Rows are points. Before rounding, the points of a table are all equally far from one centre. They may lie mostly on one side of it. Write the centre, to within rounding.

Points (7 x 2):
[[ 52  36]
 [-43  63]
 [ 28  64]
 [ 53  34]
 [ -5 -56]
 [ -5  74]
 [-17 -55]]
Centre: [-7  9]

Points (8 x 4):
[[-45 -27  17 -25]
 [-36  16  30 -64]
 [-47  32 -66  54]
 [  5  20   4  95]
 [-28 -29  36 -21]
 [ 85  32  32 -15]
 [ 90  39 -34 -14]
 [ 17 -29 -40  54]]
Centre: [ 5 40 -7  6]

Points (16 x 9):
[[-14 -16   9  18  82  78  45  54 -43]
 [-22 -10  45  -2  42  19 -82  51 -34]
 [ 20   6  -9  88  44   6 -30   3   0]
 [-17  39  40   9  72  69  36   8 -63]
 [-10  10  30  11   3  40  -4  95  11]
 [ 63  53   5  47  68  36 -17  -3 -24]
 [-72 -18  15  10  14  19 -22  34 -45]
 [-23  -5 -10  49  87  75 -34  17 -48]
 [-52 -14 -32  -2  94  33 -33   3 -16]
 [ 62 -48   4   5  -3  22 -23  21   7]
 [ 18  65  43  10  56  50  24  65 -33]
 [-51  21  67  13  25 -19  -8   5  -6]
 [ 26  21 -56  29  64  68  -4  37  -1]
 [ 27  29  25  54  84 -26 -32  30 -27]
 [-19   0  80  66  39  28  22   6   2]
 [  2 -48 -22  -4  25 -14   5   0  34]]
Centre: [  5  -1  19   7  48  30  -6  18 -12]

Points (18 x 12):
[[-24  -6  16   5 -12 -83  13 -53   1 -32 -11 -20]
 [ 43  -1  32  20 -35  -3 -19 -59 -20 -13 -13  35]
 [ 95  32 -23   1  -3 -62  15 -42  -8 -21 -14  34]
 [  0  15  29   6 -38 -95 -22 -16 -49 -52 -16  35]
 [ 23  69 -12 -13  23 -80  18 -21 -18 -34 -28   8]
 [-10  41  12  34 -14 -32  29 -38 -54  -1 -47  21]
 [ 41  18   8 -15 -21 -16  39 -69   0 -53  -5  25]
 [ 46  23  -1  -5 -29 -58  64 -20 -23 -73 -34  30]
 [ 53  30 -22 -12 -20 -83 -28 -34 -20 -66 -27  24]
 [ -6 -12 -23 -14 -58 -57   3 -19 -45 -68 -38  18]
 [ 49  57  -8   9 -21 -48  49 -28  -2 -42  22  40]
 [  2  27  21   2 -78 -44   6 -56 -31   4  -4  20]
 [ 39  31  -1  34 -28 -35  15 -67 -53  22 -14   1]
 [ 37  64  -6  49 -10 -63  43 -15 -21 -23  13   8]
 [ 53  24 -52  -3 -37 -17  24 -47  -5 -46 -12  28]
 [ 20  46  38  -8 -28 -35  24 -19 -49  18 -31  53]
 [-42  30  14  20 -23 -20  21 -13   0 -37 -12  11]
 [ 37  35 -11  35 -19 -75  49 -15 -66 -33 -32  39]]
Centre: [ 26   7  -1   1 -18 -49  10 -14 -22 -17 -11  14]

Points (23 x 18):
[[-41  37 -24  37 -39  12  60 -72  16   5 -24 -19   5  -8  51   4  22  -8]
 [-11  16  11 -45 -61   6  43 -45  19 -24  24  21  33  -9   9  37  24   1]
 [-27 -22   9  -9 -45  13  30 -18  13  29 -35  47  25 -11  20   4  38  -5]
 [ 14  57   6 -53 -63   8  55 -45  20  20  -8  -3  -4 -42  16   7  -1 -27]
 [  3   3  44 -35 -71   3  28 -49  20  14  21 -12  11  28  24 -17  26 -52]
 [ -3 -38 -11 -33 -47 -13  38 -61  31  22  52  25   0 -28  20   8 -24  14]
 [ 15 -17  12 -39  -4  -6  27 -82   1  46 -20  -7  32   6  44  30  10 -25]
 [ -3  20   7  -1 -19 -44  59 -77   8  11  39  -6  25  -9   0  13 -13 -21]
 [ -9 -40  15 -33 -28   4  36 -76   0 -15 -27 -14  29  15   6   1   7 -58]
 [ -1   0  14  15 -63   9  78 -59  30 -24  16   3  -8   6  52 -11  29 -32]
 [  8 -27  11 -51 -53   9  49 -84 -15 -10  22   1  18 -19  22 -13  27 -11]
 [ -8 -21 -20 -18 -25   2  20 -71 -14 -27 -36 -25  28 -25  60  24 -11 -32]
 [-12 -22 -18 -21 -39   4  29 -95   5  22  16 -18  47  32  10  39 -16 -30]
 [-40  14   2 -30 -52 -34  28 -36  11  -2  34 -25   8  31  30  -1  21 -19]
 [ 15  -5  15  -5 -25  10  39 -61  -4  35 -43 -11  25  18  -4  32  30 -53]
 [-32 -18 -25 -36  -4  42  41 -28   6  11 -21   0  28  16  -7  14 -38  15]
 [-24  -5  -5  13 -53  26   7   3  14  30  28  17  -5   6   2  20   4 -76]
 [ -8  12  -8  -8 -61 -12  11 -39 -34  45 -28  -3  23  27  18  -2  19  -5]
 [  1  32  -6 -53 -52  17  23 -76   6  26 -36 -15   5 -16  28  22  -6  32]
 [  5 -27  -5 -35 -50  19  14 -41   0  30  18  -8  74 -34  23  -8   7 -26]
 [ 62 -34 -29 -16 -51  -1   7 -73   4  12  -1  10  -3 -19   8 -14 -23 -28]
 [  4 -17  10 -29 -30   7 -12 -44  11  -5  -3 -51  18 -28 -23 -17 -20 -50]
 [-24   8 -26 -21   3  16  56 -19  42  -7  -7 -20  51  -5 -12  14   5 -17]]
Centre: [ -4   1  -6  -5 -32  20  25 -48  16  12   4  -4   0  -8  20   4  -5 -20]

Points (27 x 24):
[[ 93  47   8  -1 -12 -13  86  -4  -8  19  29   7  27 -20 -28  19  24 -18
   -8  10  22 -53 -35   3]
 [ 72  50  22 -15  32 -15  25 -40  -9  25  30  16  26 -47  16  27  33 -91
  -12  28  -1 -28  -8   2]
 [ 72  43  21   1 -12 -14  40 -94  17  35  33  20 -16 -19  45 -30 -17 -68
  -19   1  47 -16   8  10]
 [ 53  51   0 -55 -16 -10   0 -71  20 -45  32  38  30 -26  27 -37  27 -42
    4 -30 -20 -19  18  27]
 [ 73  42  20  34   8  10  36 -73   0  21  79   9 -12 -15   8   9  26 -47
   33 -32   0 -18 -42  17]
 [ 29  48  38  14  43   7  47 -52  -9  41   4   8  -8   8  -7  -4   7 -62
    2 -50  16 -23  -9  11]
 [ 85  67 -24   8  26 -22  16 -48  27  41  60  10  25 -17  40  25  53 -31
  -16  17  -3 -25 -43  51]
 [ 10  41  35   3  14  -1  64 -27 -13 -19  50 -19   7 -32  62  13  49 -15
  -36   7  17 -49 -22  52]
 [ 13  40  18   7   8 -22  41 -28 -50  23  31  43  17   1 -16 -12  17 -61
  -23 -10  32  19 -25   5]
 [ 62   8  30 -17 -48 -26  28 -78  -4 -17  25  54  20 -20  38 -12  42 -47
  -10   2 -12  -9 -41  55]
 [ 41  66   5 -16   6   5  23 -34  26 -18  40   9  35   5  -3 -13  52 -88
   35 -12 -15 -50   7  23]
 [ 73  55 -23 -32 -24 -18  64 -41 -19  -4  58  35 -29 -14  48 -35  25 -56
  -40  15  43 -20 -53  10]
 [  3  43  44 -22 -19   5  59 -66  16  12  20  59  24 -29  -8  27  27 -49
   19   3  45 -46 -37  41]
 [ 70  65   6 -14  12 -28  41 -28  48  30  36  12   4  23  16  32  45 -87
    3 -13  30 -65 -26  55]
 [ 62  59  37  37  25 -14  29 -14   7 -25  56  -8  12 -27  17 -16  17 -86
   -2 -15  29  -5  -2   0]
 [ 43  87 -23   5  -4  -4  66 -38  19  25  49  21  -7  -5   7  24  29 -79
  -27 -17  47  21 -46  20]
 [ 65  73  38 -29  24 -25  46 -36  47  -2  36  58  -7   2  14  21  63 -64
  -27  13   5  -1 -33  24]
 [ 17  19  38   0  -3 -22  49 -71  -1  17  39  -2 -42 -46  23  11  62 -70
  -15 -12  17 -22  -9  50]
 [ 57  41  -1 -35 -17  25  39 -23  33  50  52  34 -20 -22   3  10  55 -25
   -8 -50  18   1 -49 -32]
 [ 22  49  -7  38  -7  28  15 -46  -1  45  53  12   6 -37   8 -10  50 -56
  -10 -31  29 -62 -24   4]
 [ 74  34 -28 -56  20 -22  43 -64  67  25  27  -1  13 -31  59 -17   8 -18
  -21  -8  31 -19 -58  45]
 [ 77  46  -2 -46  -3 -16  42 -18  16  21  66  67 -47   7  18 -32  45 -61
  -15  13  26 -54   5  37]
 [ 28  61  31 -24   7 -21  57 -25  -5  32  42 -11 -16  -6   8  -2  44 -32
  -14 -20  -5 -10 -69 -24]
 [ 74  51  23   1  11 -12  21 -57  -2 -14  30   6  36  12  12  43  58 -57
  -26 -36  -7  -2 -38   2]
 [ 95  17  16 -19  13   8  18 -61  -5  31 -15  43 -50  -1 -28 -22  12 -20
  -26  12  17 -25 -36  36]
 [ 66  70  21 -23  -7 -20  44 -35  48  16  53  12  46  -2  18  31 -36 -53
  -34 -20   3 -36  -7  38]
 [ 39  45   4 -21  -1 -25  17 -58  87  32  35  -4  24   9  32 -33  52 -37
  -38 -17  30  -7   3  35]]
Centre: [ 46  31  -3 -16  -5  -2  22 -24  16   0  24  18  -6 -10  21   5  17 -25
  -2  -5  27 -20 -14  27]

Points (28 x 24):
[[ 44  19   4 -26  46  27  54  -7 -33 -21  -1  35  36 -12   3  -9  31  22
  -76 -32  -1  11  33  16]
 [ 14  30 -23  -3  60  28  49  -2 -32 -25  27  17  47 -20  -5 -42  30 -10
  -41  -3  24  53   9   9]
 [-26  22  -1  25  35  11  89  19 -39   8  39  26  12 -60  22 -49 -10  39
  -52 -46  36  39  -8  20]
 [-15  13   6 -52  27 -10  59   8 -55 -37  19  15  53  14 -22   2   0   9
  -51  -6  33  38 -16  17]
 [-32  15  21 -10  32  52  35  19 -47 -21 -29 -15  58  -6  -5 -19  31  14
  -34 -25  41  19   1 -17]
 [-39  19 -44  32   9  23  37  13 -69 -30  31   9  46   6 -48  -3  43  20
  -20 -26  22  20  15  17]
 [ -8  -8 -63 -14  12  23  85 -16 -35 -46  41  23  21 -25  15 -13  14  11
  -68 -16  -6  20  30  26]
 [ 25  30 -28  -5  19 -43  65  27 -22 -47  -6  21  52 -38 -29  11   8  36
  -37  -7  13  38   9  -5]
 [ -2  65 -29  16  12 -14  86   0 -20  14  -1  38  65 -32  13 -55  23  19
  -53 -35 -12  19 -15  21]
 [-16  26 -26   7  33  23  89  -2 -17 -25  31  -3  46  -9  -2 -49  26  38
  -51  10 -37  37  -8  -3]
 [ 26   0   1  -2   3  21  87 -32   5 -40  31  -7  54   6   3 -11  16  53
  -17 -13  46  19   9  10]
 [ 29  12  -6 -47  31  15  72  34 -38   3   4  19  20 -13 -46 -39  37  41
  -35  -6 -36  26   6  20]
 [-27  27 -20 -16 -36  26  54 -12 -59 -26 -15  22  59 -21 -29 -48  12  24
  -57 -17   6  19   0  25]
 [-18   8 -42   5  34  34  45  14 -43 -25  24  54  38 -10 -47   6  10  55
  -61 -25  19  23 -20  20]
 [ -7  41 -26  -3  24  57  75   1 -20  12   7  22  63 -18 -26 -36  17  35
  -64 -11  19  16   9  -9]
 [-15  24 -42 -42 -13   2  73  34 -23  12  -4   9  59 -25  -9 -28  20  42
  -55  -5  35  13  10  49]
 [-23  54 -32  -4   0  28  42  24 -45   5  18  -3  37 -36 -31  -6   0  64
  -43  -8   7  17  25 -17]
 [  3   7 -20   3  30   9  55  35   3   0 -18 -15  81  42 -13 -29   4  57
  -22 -35  14  30  18  -3]
 [ 12   9 -25 -19  30  -4  61  -1 -18 -42   5  18  56   1  26  25  44  21
  -78 -14 -25  40  20   1]
 [ 19  29  12  -4   4  -1  95  -9 -19 -48  34  14  30 -29 -21   0  47  16
  -54 -15 -13  -7  22  37]
 [-31  -1 -40  -7  23  14  84  36 -42 -37   3  13  60 -53  19   6   3  -4
  -41 -45  48   7 -27 -19]
 [ -6   1 -10  12  16  18  71 -10 -26 -18  44  17  27   4 -27   4  -4  17
  -48  50  30  32  45  -4]
 [-12  43  -9   5  38  31  82 -17 -32 -29  24  21  38 -27 -35  -8  15   1
  -14  -9   7  30  51  -9]
 [ 37   8 -34   1  -8  21  72 -22   9  -2  11  50  52   0 -45 -45  -2  29
  -36 -25  27  48   4  32]
 [-10  14 -29 -41  32  14  70  -2 -15 -41  -2  24  45 -26 -30 -59  19  11
  -51   0  20  10 -22  -2]
 [-15  32 -27   5   1   6  63 -39 -15   2 -39  12  52 -30 -40 -32   5  11
  -15 -14 -20   3   6  50]
 [ -2  -2  -7 -28  48  30  65  -3 -52  -9 -11   8  56  -6  11 -41   2  23
  -54 -42  46  27  24 -19]
 [-24 -24 -43  17  31   3  60   8  16 -40   1  41  16  -4   0 -42  57  54
    8 -21  29  60  11  20]]
Centre: [-10 -14  -4   9  -6  -1  47  17 -13  10  12  28  16  -9   6 -10  13   7
 -18 -26   0  12  -3  -2]

Points (28 x 24):
[[-14  -3 -56  38  36  17 -26   3  58   7   2  28  47  -7  18   6   0   4
  -42  44  20  42 -34  59]
 [ 25 -26 -13  56  57  12 -45  54  42  32  -3  -7  17 -37  22 -22  10 -22
  -16  77  -3  53  10  43]
 [-11 -26 -38  50  43 -45 -11  42  60  36 -64 -15  23  22  26  14  37  11
  -17  62  30  10   6  16]
 [ 10  -9  -4  67  64 -10 -13  44  49  35 -44  21 -14  50  10 -20 -10 -19
  -63  29  -7  60   6  61]
 [  7  15 -25  75  73  15   5  -7  48  12 -11  10   4 -17  24  35  40  26
  -52  70  10  23 -31  14]
 [ 14 -56 -41  32  60 -17 -20  26  44  23  -9  13  -3  32  20  25 -10 -40
  -42  72  25  34  17  25]
 [ 12  -1 -14  32  37 -22 -23   0  82  14 -44  -8   9 -17  13 -21   5 -48
  -27  86  25  50   4  33]
 [ 18  -8  -3  24  26 -27 -46  42  44  66 -60  23  14  27   6  38  43  18
  -44  62  27  31  10  55]
 [ 38  -5 -68  34 -10   5  -9  31  73   9 -29 -27  -3  47  10  19  21  -8
  -27  75  23  -4 -12  44]
 [ 53 -23 -35  48  45 -41 -34  29  78   4 -17  22  21 -17 -35 -19  32   1
  -28  22   5  -1  -5   7]
 [  7 -29  -8  48  20  54 -22  10  47  76  -2   5  14 -24   6  49  -9  35
  -19  74  15  66  -9  39]
 [-23 -15 -44  19  58  25 -63  22  34 -12 -17 -18  26   5  11  43  -7  -1
   -6  39  10  58  -2  45]
 [ 56  -6 -17  -4  37  15  -7 -15  26  27  -5 -24  39   9  20  51  27 -36
  -82  68   6  37   2  12]
 [ 19   0 -30  13  28 -70  -7  15  36  10 -47 -12  28   1  -4  20  22 -15
  -43  83  12  22  -3  41]
 [ 36  19 -54  59   7 -44 -54  10  48   5 -21  -5 -49  14   2  24   9 -24
  -46  29   5  62   8  25]
 [ 24  12 -30  15  45 -14 -17  53  21  55 -37 -15  38   8  39  43 -20   3
  -34  78  55   9 -18  26]
 [-20 -26 -16  59  26  17 -20 -15  55  26 -51 -21  50  11  42  46 -14  32
    8  62  44  43  17  47]
 [  2 -28  -4  56  52  -8 -35  52  20  41 -34   3  14  39  28  46  17 -18
  -19  66  22  58 -57   5]
 [-12 -23 -38  85  33  20 -37   8  57  36 -35   2  15  11  37  38  -2 -20
  -57  49  29  46 -31  35]
 [ 36 -72 -34   5  -3 -53 -40  41  39  22 -25 -14   3   4   9  19   3  -6
  -20  49  -2  62   4  20]
 [ 10   5 -16   6  38  -7  24  -5  54   9  -8  54  14  44 -23  47  19 -10
  -15  39  62  27 -31  35]
 [  3 -25  -4  62  45  15 -29  34  31  37 -48  34 -12  47  35  10  13 -39
  -42  68   0  70  37  22]
 [ -2   7 -40  38  11 -22 -36  40  54  66 -57 -13  25 -19 -16 -19 -50  -4
  -13  47  11  36   3  49]
 [ 50 -35 -64  95  19  -1  -8  32  37  48 -12  13  34 -11   8  35  -4 -22
  -17  74  33  34 -13  14]
 [ 20 -39 -11  66  47 -21 -35  30  49  34 -10 -25  -1   4  33  42 -15  -5
  -77  46  21  63   3  22]
 [ 16   8 -70  48   4 -26 -52  37  93  40 -36 -16   2   8  21  29  -3  12
  -21  29   2  26 -21  36]
 [ 27 -21 -17  58  -2 -32 -63  24  74  22 -44  17 -12  -8   6   8 -19 -33
  -38   0  26  33 -45   2]
 [ 42 -24 -13  33  24   1 -35  50  59  39 -90  25   2  19 -12  33  -4  15
  -22   6  -4 -18  40  60]]
Centre: [ 39   3  -2  37  18  10  -5   4  21  28 -27  -1   9  14  12   8   2   5
  -3  17   4  29   2  14]

Points (29 x 24):
[[ -5   1 -69  11  48  31 -37  11  12  14  67 -31 -57  45 -25  16 -53 -15
   47  19  26 -16  -1 -33]
 [ 15 -17  -3  15  38  13 -29 -39  28  53  72 -33 -24 -25 -21   4 -39   5
   29   5  87 -62 -13 -12]
 [-26  25 -38 -13   1  21 -37 -12  10  11  41 -32 -45  30 -37 -25 -78 -24
    9 -47  18 -35 -54 -15]
 [-40 -15  -3 -15   4  44  -9  -8  27  55  53  16 -88  25 -20  57 -45 -40
    4  10  18 -12  15  51]
 [-22 -14  -4  13  19  30  18  35  26  83  40 -23 -37  23 -25 -14 -88  18
    8 -22  -6  -8   0 -12]
 [-32 -68   2 -49  16   6 -23   7   6 -11  81 -34 -60   1   0 -11 -71   0
   11  -1  24  -4   1 -34]
 [ -5 -26  11   8  61  -3 -23 -16  15  -4  63 -79 -56  26  18   1 -90 -20
   40 -19  46 -32 -37  -6]
 [-51   8 -21  31  35  31  -3 -30  23  45  57 -44 -40   8   2  43 -63 -39
   -9  -9  29 -41 -16  54]
 [-34 -18 -22  23  25  46 -46  26  12  47  43 -46 -66  41 -45  32 -45   6
  -11 -46  23 -14 -33 -13]
 [-33 -22 -30  -4  31  17 -45 -44  17  16  48 -58 -47  -1  16   5 -18 -20
   10  44 -15 -25   8 -12]
 [-31   4 -66 -14  24  61 -35 -14   3  33  42 -27 -92 -34 -37  36 -57 -13
   34 -20  20 -19 -23  -6]
 [-39 -13 -22  35  31  45 -27  -8  30  45  56 -27 -11   7 -55  -1 -41 -28
   -5 -53  42 -38  -4 -35]
 [-35  41 -60  11  -4  -2  -5  57   4  -5  40 -33 -25 -10 -26  50 -52 -51
   34 -31  15 -43 -26  28]
 [-27 -18 -44  38   3  29 -35  27  53  33  47 -24 -16  16 -22  42 -53  23
    9  -5  24 -13 -22  15]
 [ 16 -38 -25  -4  39  15  -4   5  21  36  64 -18 -27  -5  -4  15 -85  -4
   67  -5 -14  23 -19  13]
 [-17  -7 -27   8  18  21  18 -21  58  75  60  17 -58  49 -11  54 -58 -30
  -21 -23  28   2 -35 -30]
 [  4  -2  -3  17  34  22 -21  17  46  48  42 -42 -36  33 -49  30 -80  -9
  -25  18  34   2  -5   9]
 [-17   2 -46  26  73  26 -53  -8   2  58  41 -46 -22  22 -20  36 -52 -14
   16 -31  28  -5 -32 -12]
 [-54 -30 -41  26  -7  41 -28  39  18  44  46 -39 -60  -2 -42   1 -56 -62
   26 -37  47 -35 -45  -1]
 [ 18   9  -6  13  30  54 -38  -1  54   6  49 -40 -30  43  13  10 -38 -34
   28  -7  13  -3 -11  47]
 [-29   6 -21 -12   7  29 -19   5  12  39  64   4 -22  -4 -70  14 -67 -28
   -2  31  37  -3 -14 -17]
 [-17 -13 -78  44  16  24 -17 -20  46   5  36 -57 -85  -3  19  -1 -70  24
   13   1  28 -44   4  -7]
 [-10 -34 -90   1  37  44  -8  17  21  31  56 -44 -62 -17 -23  19 -60  -7
  -16 -22  66   5 -46   3]
 [-36 -33   5  32  54  49 -52 -18  20  10  19 -51 -37   0  10  24 -95   5
  -15 -33  55 -31   6   8]
 [-11 -60  -1  16  55  17 -36   1  10  19  70 -59 -42  -6  11  -1 -63   7
  -18   0  39 -16   5  50]
 [-36 -13 -39   4   4  46 -18   4  -9  30  49 -50 -64  19 -23   1 -58 -28
    7 -31  36   7  15  66]
 [-41 -43 -38  42  24   6 -34 -16  21 -10  42 -40 -39  28 -20  25 -64   3
   -8  10  62 -23 -33  38]
 [  2 -16 -14  34  14  76 -22 -19  -9  49  63 -46 -49  24  -6   6 -61  -3
    2 -25  -4 -23  -8  37]
 [-36   8  -2   9  53  24 -49  -1  14   5  50  -7   0  10  -6  33 -47  16
   51  19  51 -39   7 -36]]
Centre: [ 12 -18  -9  13  19   4  11  13  -8  13   4   3 -61  -7  18  16 -28 -31
   2 -19  38 -29  -9 -14]
